Each row is a point. Each copy is the shape, with its points in the same order, turned, moved and blurred by noise. Is it also mirrored, or only turned?

Shape (7 x 3)
[[-21  40  -8]
 [ 80  16  25]
 [ 39  36  -4]
 [-40  29 -44]
 [-61   9  21]
 [ 33 -42  -9]
 [ 21 -37   6]]
Copy 1 (7 x 3)
[[-10   2 -46]
 [ 34  95  -4]
 [ 25  50 -37]
 [  5 -35 -51]
 [-50 -23  -7]
 [ 48  19  31]
 [ 26  21  33]]
Copy 1 is: only turned
Copy 2 (7 x 3)
[[-33  -1  -6]
 [ 68  33   5]
 [ 19  18 -19]
 [-49 -29 -29]
 [-54 -25  36]
 [ 51 -47   5]
 [ 39 -38  18]]
Copy 2 is: only turned
Copy 3 (7 x 3)
[[ 34  28  49]
 [-25  94 -24]
 [ 15  66   4]
 [ 55   1  45]
 [ -6  -2  81]
 [-33  10 -26]
 [-29  10  -4]]
Copy 3 is: mirrored

Shape (10 x 6)
[[-30  21 -48 -30 -73  15]
 [ 27   4  27  15  11  10]
 [-14   7 -35 -33 -87 -11]
 [-24 -41   7 -20  32 -12]
 [ 44 -36 -14  40  40 -10]
 [-22 -36  13  20   0  12]
 [ -6 -34   8 -41  11   6]
 [-40  51 -43 -32 -53 -24]
 [  4 -10  -9  43   7   7]
 [ 21 -25  27  46  12 -41]]
Copy 1 (10 x 6)
[[ 31  61 -30  56  -8  54]
 [ 18 -12  20 -26  14  -8]
 [ 31  46 -48  60 -16  15]
 [-16 -15 -15 -37 -44  19]
 [ 22 -76  -7 -21   2  11]
 [-30 -17   4   3 -13   5]
 [  7   0  -3 -18 -47  16]
 [ 27  85 -65  22   8  42]
 [ -7 -28   3   8  24  21]
 [ -7 -49 -30 -26  29 -28]]
Copy 1 is: only turned
Copy 2 (10 x 6)
[[-12  75   6 -38 -56 -40]
 [ 30 -29  27  13  -6 -30]
 [ 20  76 -15 -32 -61 -39]
 [ 22  -8   6 -30  13  34]
 [ 10 -74 -22  -2  -7 -17]
 [ 13 -13  18   3 -29  24]
 [ 36   0  21 -47  -1  12]
 [-15  92 -12 -16 -12 -43]
 [-10 -29   0  15 -26 -14]
 [ 39 -38 -25  39  -5   0]]
Copy 2 is: mirrored
Copy 3 (10 x 6)
[[ 31  27  -6  -7 -50  49]
 [  1  -9  -7  39  38 -33]
 [ 59  20 -19  -6 -52  26]
 [ -1 -28  48 -16   3 -47]
 [ 19  10  53  58  40 -58]
 [ -9 -27  28  30 -15 -34]
 [ 18 -38  32 -16  14 -16]
 [ 16  54 -24 -34 -40  23]
 [ -8  14  25  52   3 -31]
 [ 14   4   7  46  10 -89]]
Copy 3 is: mirrored
Copy 4 (10 x 6)
[[-34  22  14  -1 -38 -84]
 [ 11  -2  14  18  20  27]
 [ -3  38  13  11 -25 -95]
 [ 41 -32 -19 -32  22 -11]
 [ 29   3 -53  18  12  47]
 [ 11 -46 -19   8  18 -16]
 [ 41 -21  12 -25  -7 -11]
 [-34  54  14 -29   3 -85]
 [-10 -10 -32  20  20   8]
 [ 37   3 -30  34  53   9]]
Copy 4 is: only turned

Shape (15 x 9)
[[ 15  39 -19  11 -35  13  14  -8 -41]
 [ 11  12  28  -4  32  24  28  -2 -28]
 [-50 -23 -21  13  40   7 -23  -1  43]
 [  2  14  14  -5 -95 -10  -7  12  33]
 [  8  32  20  12  19   6  24  28   4]
 [-21  26   8 -17 -17  22   1  -8 -24]
 [-85  46  19  42 -29   7 -26   9 -10]
 [-43  25   1  -5 -24  30  22 -17   0]
 [ 12   8  19  -6 -10 -43  17  50   3]
 [-11  -1  49  -2  10 -43 -18  19  46]
 [-55   7 -26  38 -17 -20  37   3 -12]
 [  1 -50  46  62 -38  -6 -24  -8 -21]
 [ 11  46  -2  22  -1  18 -13 -22  42]
 [-12 -44  46 -18  19 -61  47 -38 -16]
 [  9   8 -41  59 -18  15  11   9  41]]
Copy 1 (15 x 9)
[[ -5  44  17  -9 -28  10  54  15  17]
 [-29  29  17  34   9   3  11 -27  48]
 [-18 -73 -30 -10  -5 -25  16 -28  28]
 [ 22   0  47 -29 -78 -33   0  28 -12]
 [-41  11  21  38 -15 -27  23   9  22]
 [-20  35   4 -23 -17   0  11  -8  24]
 [-64   5 -39 -22 -79   0  23 -14 -13]
 [-28  19  15 -31 -32 -20  30 -26  25]
 [ -1  15   2  38 -14 -46   1  43  -6]
 [-21 -35  10  37 -13 -44 -33   4 -30]
 [ -3   7 -34  -1 -35 -41  70 -15  -2]
 [ 32  -5   2  55 -78  21   9 -43  -9]
 [-36 -38  50  -5 -18  -2  42   7  11]
 [ 31  27   0  34  32 -54  -5 -60 -31]
 [  3 -44  25  10 -48 -19  77  10  36]]
Copy 1 is: mirrored
Copy 2 (15 x 9)
[[  1   9  16  -6 -62 -36 -11 -27  19]
 [ -4  -1  37 -34 -14   9   3  -9 -21]
 [ -1  48 -25 -16  63 -24  26 -13 -15]
 [-18  26   0  41  -7 -13 -56 -21  73]
 [-11  22  27  16 -12  11  13  12 -14]
 [  2  22   7 -24  -9  -7 -38 -20   8]
 [-50  69 -14   2   4 -42 -58 -32 -33]
 [-16  49   3 -28  -7 -15 -24 -24  23]
 [-18 -12  -4  37  -7  10  -6  40  12]
 [-24  16  19  30  61 -13  -6  35   3]
 [-61  27 -34 -24 -24 -24  12   1  14]
 [-69 -37  14  20  39 -29 -16 -53   9]
 [  9  58  40  20  12 -35  12 -25  17]
 [-56 -42  21 -58  36 -16  11  49  35]
 [-23  46   3  30  -5 -18  52 -40  33]]
Copy 2 is: only turned
Copy 3 (15 x 9)
[[ 24  25 -31 -35 -14  10 -49  14 -32]
 [ 21   4 -36  12  19  36  22  35 -16]
 [-33  21 -11  15  15 -25  52 -40  19]
 [-30   6  36 -68 -39  34 -34 -27 -19]
 [  1  30  -4  -8  33  34  10  12 -31]
 [-15   0 -41 -19  -3  27 -15  -1 -26]
 [-49 -10  -7   9  25  13 -30 -66 -71]
 [ -2   1 -40 -21 -23  23   6 -35 -39]
 [-39  37  39 -17   0  32   8  44 -20]
 [-46  23  52  26   0  46  21  -6  17]
 [-14  34  -9  -5 -16 -29  10 -20 -71]
 [ -1 -61  54  -3  -6  -7  -9  10 -25]
 [ 15  22   3 -14  19  26 -13 -40  18]
 [ 10   4  10  58 -72  25  51  41 -16]
 [ 20  36  24 -44  12 -38   5 -29 -12]]
Copy 3 is: mirrored
Copy 4 (15 x 9)
[[-46  -8  -8  14 -29  23  -3 -34 -33]
 [-24 -49  36  -8 -14  -5  -8 -39  21]
 [ 22   1 -17  14  36 -69 -12  -7  21]
 [  0  27 -30  27   7  64  43  14  -7]
 [-23 -19  18   5   1  16 -30 -22  36]
 [-38 -20 -14  -3   1   1  24 -27  -1]
 [-74  49 -24  21  19 -29  31 -15  38]
 [-32 -22 -32  25  -2  -9  26 -30  19]
 [-22 -11  19   5   6  36 -26  41  15]
 [ 17  17  11 -23  10   2   0  39  52]
 [-50  -3 -13  64  -9 -32  -7  10   6]
 [  2  43  69  30  -8 -13  45  -2 -10]
 [ 13  24 -31  -3 -18   9 -20 -48  18]
 [  7 -51  38   0 -56 -36  29  57  20]
 [ 14  26 -16  63   5   1 -39 -34  -2]]
Copy 4 is: mirrored

Shape (15 x 12)
[[ 37 -50  -5  54  42 -19 -32 -69 -35 -20  33 -44]
 [ 63  -2  15  39 -42 -48  41 -36  56 -11 -33 -10]
 [ 10  23 -21 -37 -34   4 -26 -77 -17 -31 -12   8]
 [ 41 -33   2 -13 -51 -74 -38 -41  21 -30 -27  39]
 [ -7  29  40 -42  36 -39 -21  25  47 -16 -34  41]
 [ -6  12   5  36  19 -12 -32  18  -6 -40  51 -46]
 [ 54   6  27  33 -59 -15 -39 -32  59 -29 -10  48]
 [  4   1 -40  47  23 -61   2 -35  29  26  43 -44]
 [-45  34 -38   5   1 -11  18 -22  -2 -19  47  -3]
 [  0  20 -40 -36 -56  10 -35 -14 -15  54   0   8]
 [  3 -72  56   4 -15  33  50  22  45  16  -4  33]
 [ 23  32  22  27   0  12  58 -10 -50  28  15  19]
 [ 23  26   0 -46  -2 -19  57  -1  15   1  22  17]
 [ 15 -18  48 -47  19  -8  47 -67  18 -23  52   8]
 [-40   4  44 -42  -6 -49  13   9  18  34  -4   1]]
Copy 1 (15 x 12)
[[ 16 -82  36   4 -54 -51  29 -39   2   1 -21  -6]
 [-18 -46  10 -17 -39  72  95  28  -1   6  50  -7]
 [ 21  42  22 -21 -30   5  31 -17 -51 -10  11 -63]
 [-13  10  49 -24 -85  64  26  29 -40 -12   8  -5]
 [  5  47  44  20  22  29  36  71 -29  39  12  47]
 [ 36 -16  65   5  18 -29  30  -6  53 -34  17  12]
 [ -7  14  54 -10 -41  85  61 -27 -24 -17  53  30]
 [ 17 -29  -8  41 -38  -4  65   4  59 -15 -15  -5]
 [ 25  31  -8  31   3 -23  37   8  20 -56  15 -23]
 [ 40  51 -16   0 -10  55 -24 -12   6   3   1 -48]
 [-40 -17 -31 -23  -7  24 -29  19   6  16  87  70]
 [ 36 -43 -13  58  26  16   2  10 -19 -11  75 -29]
 [ 48  19 -29  10  -4   9  36  58  -7   3  59   0]
 [ 27  12  -6  10 -56 -57  38  28 -28  24  91   8]
 [-17  43   8  33  -5  15  -5  65  23  29  39 -11]]
Copy 1 is: only turned
Copy 2 (15 x 12)
[[ 45 -76  -6 -23   0  18 -35  47 -19   3  69 -47]
 [ 14  -2  -7 -91 -42   6 -32  -8  38  82  33  26]
 [ 25 -39  26 -47 -12  14 -16 -70   4 -38  10  13]
 [ 36 -13   0 -87  12  -7 -95 -25  22   5   1  41]
 [-22  36 -35 -28  57  33 -28 -27  54  15 -41   3]
 [ -5  -1  13 -13  19 -14   4  48  37 -21  50 -41]
 [  4  -4  24 -64   9  20 -48  -1  34  29  28  93]
 [-45 -61   4 -31 -33 -18 -48  30  27  34  27 -55]
 [-23 -24  52  -9  -4 -32   9 -18  19   0  -6 -43]
 [-21 -17  -3 -16 -65  -9 -26 -26   4 -61 -30  31]
 [ 63  15 -10   3 -23  16   4  46  38  67 -63  39]
 [  2  19 -13  15 -35 -16  25 -17 -47  42  14   1]
 [ -1  -7 -26 -17 -12 -40  18 -48  35  38 -27   0]
 [ 61 -49  -8  23  13  -8  -5 -50  46  56   2  -8]
 [  2  35 -22  13 -19   0 -51 -27  54  17 -43 -24]]
Copy 2 is: mirrored

Shape (17 x 12)
[[ -6  -6   7   6 -25  11  -4  20 -18   5 -20  11]
 [ 35  43   6  43   1  34  -3   5  13 -40  -2  11]
 [ 11 -35   1   1  15   7 -27  -3  12 -21  -6  11]
 [-20  -9 -27  12  28  53 -19  51   8 -16  25 -30]
 [ 17  35   1  -9 -13  -7  29   4  14  -2 -29  19]
 [-46  32 -24 -24  27  22  -4 -35 -34  11  18   7]
 [ -5 -15  -5 -12  38 -45 -31 -31  18  16 -34 -39]
 [ 10  26  37  17 -67  22  43 -13  -2  41 -24 -14]
 [ 23 -18 -36   1   1  -3 -41  -2  27 -13 -46 -21]
 [ 19  30   7 -15 -14 -13 -25 -55 -35  22   9  -1]
 [ -8  -5 -24   6 -10 -19 -52  19  -8  19  -3  32]
 [-36  52  47  -2   9 -23  12   6   9 -21  -5 -30]
 [-11   3  21 -22 -35  19 -19 -11  -7  -9 -24  12]
 [-21  45   6  24  19  -5   7  43  -6  -6 -65  31]
 [-16 -34  25  44 -41   8 -20  48 -39   0  13   4]
 [-22  10  11 -23 -15  15  34  31 -28 -17 -25 -21]
 [ 21  19  42 -76  37  58  -3  38 -54  48 -37  20]]
Copy 1 (17 x 12)
[[  7  12  -2  15 -35 -15   4  -5   1   5   2  20]
 [ 30   7 -14  20  19  16 -33  -3  48 -18 -29   3]
 [ 16  -8  37  -9   8 -14   6  17   6  -8   5  -1]
 [ 35   8  17  34 -23   9 -12  68  36 -18  43  -4]
 [ 28  10 -38  -5  -8 -11 -17 -11  -1  31 -20  -7]
 [-19  50   6 -32 -38  31 -40  18   6  16  38 -24]
 [-33 -38  18 -14  18 -29 -21  21 -31  25  34 -25]
 [ -9 -11 -29  30 -52   4 -13 -38  30  71 -21  32]
 [ 25 -22  34  16  19 -51 -32  -2  -5  -3  30  -9]
 [-26  11   4 -26   8  33 -21 -44  -9  29  31  14]
 [ -3  42   7   2  12 -35   4   6 -15  -6  34  29]
 [-33 -21 -61  -5 -18  10  -1  16  26   6   2 -35]
 [  7   4   2 -21 -37 -17   1 -28  20   5  12  12]
 [  4  22 -54   8 -28 -42 -40  22 -15 -20 -30   1]
 [-13  20  11  55 -39   1  46  10  13 -21   4  43]
 [ 20  -9 -30  16 -69   6   3   4  -7   9   6 -18]
 [ 46 -16 -35 -61 -75  24 -33  29 -33   3  26  70]]
Copy 1 is: mirrored
Copy 2 (17 x 12)
[[-10  -4 -13   2   5 -11  -2   3  -9 -24   6  16]
 [ -1 -27   7 -33  19 -24 -19 -17  31  -2 -46 -26]
 [ 13  12  16  17  24 -40   0  24   3  17  -8   7]
 [ -2  22 -43  24  25 -22 -46  10  64  12   9 -19]
 [-34   5  22 -39  17  -2   5  10   1 -35 -19  -3]
 [  7  33   3  27  68  42 -18 -21   1 -23  21 -26]
 [-15  58  22   4  46 -22 -32  37 -56  31  12 -16]
 [-52  -6  20 -55 -11  29 -14 -32  -7 -18   4  46]
 [ -3  44  -3 -24  34 -56   6  19  -5  31  14   0]
 [ 32  29  27 -27  42  37  -9 -18 -44   0  -3   8]
 [ 25  45 -22  12   4 -27   2  -4 -27 -34   8  -8]
 [-28  -4  27 -22  28  12 -81  27 -17 -23   2 -33]
 [  3 -11  13 -12  32 -10  -8   0 -14 -30  24  28]
 [-57   1 -25 -10  31 -40 -19   2 -24 -53 -29 -32]
 [  7 -18 -43  31 -48 -10 -27  -9  -7 -15   7  20]
 [-38 -23 -25  -8  27  25 -22  34   8 -25  24   4]
 [-12   5 -32   9  95  27 -21  34   2 -63 -43  80]]
Copy 2 is: only turned

Shape (16 x 12)
[[  2  10  -8  55  -6  46 -22 -24  37  -6 -27 -18]
 [-24 -29 -12  37 -27  39  -2 -26  16  22 -12 -21]
 [ 49  14   8 -29   0 -16 -17  -3  18  37  15  25]
 [ 14  18  40 -26 -10 -44   7  -4  57  31 -25  33]
 [ 29  -1  48 -32  43 -22   1  33  33  24  -6  35]
 [ -2  -3  -2  16  28   2 -24 -41  30  -8  51  -1]
 [-36 -39  45 -46 -45 -12 -44 -19  -9 -24  25 -61]
 [-16 -11 -12  22 -21   0   1 -40  12 -51   0   0]
 [ 14  41  11 -40  24 -34  28  25  23  38  11  10]
 [  5  19  -2   1  27 -12  -4 -13  23  19 -55  -3]
 [ -4 -12 -19   7 -32  47 -16 -21  14 -41 -22 -19]
 [ 35  17  30 -10  30  -8  38   6  50  13  34  17]
 [ -9 -38  22  -4 -50 -51 -40  21  -4 -28  18 -52]
 [ 19   1   5  43   7  29  21 -39 -13  11 -39  14]
 [-55 -37  21 -31 -43 -20 -54  26 -13 -12  42 -10]
 [  3 -52 -17 -20  11  -5 -10 -10  34  10  27  -8]]
Copy 1 (16 x 12)
[[-30  54  20  33 -13 -32 -46 -14  13  54   3  12]
 [-17  34  -4  10  -4 -23 -34   7   2  78  -7 -26]
 [ 26   8  62  -2   6  -3  17 -25  12 -10 -26 -19]
 [ 27  46  45 -24 -45 -16   7 -29  -1 -32  -3 -42]
 [ 44  19  40 -43 -29   4  22 -36 -15 -25  -6  19]
 [ 11  69  27  12  51  -5 -10   1 -25  22 -21   9]
 [-38  35 -45  28  15  18  51 -29 -63  25 -19 -55]
 [-14  44  -4  38  16 -46 -19  24 -35  16  13 -17]
 [ 18  11  57 -49  -1  28  -5 -15  -4 -35   9 -22]
 [  5  37  45  11 -47  13 -13   8   4  11  19  -2]
 [-33  22  -2  45   9 -42  -8  -7 -11  51  32  -9]
 [ 27  31  63 -47  16 -14 -21 -33 -31 -15  -4   2]
 [ -8   9 -56  45   5  17  -1 -34 -50  -8 -29 -46]
 [-17  15  51   9 -35 -42 -27  34  -8  46 -13  11]
 [-10  20 -77   5  32  11  43 -15 -14  -1 -25 -37]
 [ 49  29   5   5  28   5   5 -13 -25  42   2 -22]]
Copy 1 is: mirrored
Copy 2 (16 x 12)
[[ 24 -44   9  79 -17   0  17  13   9 -31  -2 -17]
 [ 14 -32 -36  65 -28 -20  29 -15  -7  -5 -10  -5]
 [ 25 -27 -23 -36  38  11  17  23 -11 -23  29  13]
 [ 26 -10 -20 -52   3  26  17 -19  30 -63   8   4]
 [ 27  23  -4 -50   5  11  17  26  30 -36  55  24]
 [  4   6 -10  27  40 -29   2   5 -26 -29  20 -40]
 [-61  -1   4  -8  24 -27  51 -33  32  45 -22 -37]
 [ -4   0  -9  28  -3 -15 -13   8  -6 -14 -47 -41]
 [ 58   2  -6 -48  35 -15  -4  -3  25 -33  21  41]
 [ 13  -9   3  20  10   9  18  12  23 -58  -7  44]
 [ 11 -26  -2  43 -16   1  31  30  -1  11 -51 -23]
 [ 56   2 -24 -29  25 -34   1  23  32 -46  40 -16]
 [-46  -7 -10   3  21  13 -12 -24  49  52 -12 -32]
 [ 11 -42 -11  28 -43 -29   6  31 -12 -47  -5  19]
 [-32  24   5 -15   5   5  19 -45   0  72  -1 -20]
 [  2  26 -53  17  33  -1  24  14   1   4   9  -9]]
Copy 2 is: only turned
Copy 3 (16 x 12)
[[-32  19 -40 -11   7  25 -43 -21   1  18   4  36]
 [-11  41 -16   0 -19  23 -18   0  34  44   5  32]
 [ 28 -32 -35  11  -9  12  15   3  20 -28 -16 -46]
 [-22  -3 -10  25   5  26   3  -7  29 -38   9 -78]
 [ -3   7 -26  18 -30   6   5   7  -9 -48 -28 -83]
 [ 14   8 -25 -45  -9  60  21   3 -16  -5   4   6]
 [ 19   4  26 -33 -74   8   4  34  21   3  95   0]
 [-10   4  10   5  -2  47   1   1 -24  19  38  26]
 [-17 -11   8   1 -12  -1  39   0  27 -52 -40 -51]
 [-18  30 -21  19  23   1 -14  11  14 -44  -6  -6]
 [-14   4 -18  24 -35  21 -17 -15  -7  17  36  55]
 [-32 -14 -32  -9 -21  29  33   1  -8 -15 -34 -59]
 [ 32   0  36 -28 -33 -30   7  -3  -7  27  75 -17]
 [-22  12 -24  33  22  25 -33  40  -4  21 -31  19]
 [ 57  16  53 -22 -73  20   2 -11  12   6  54 -17]
 [ 21  35 -32  -2 -34  25  50  -2   5   4  13 -12]]
Copy 3 is: only turned
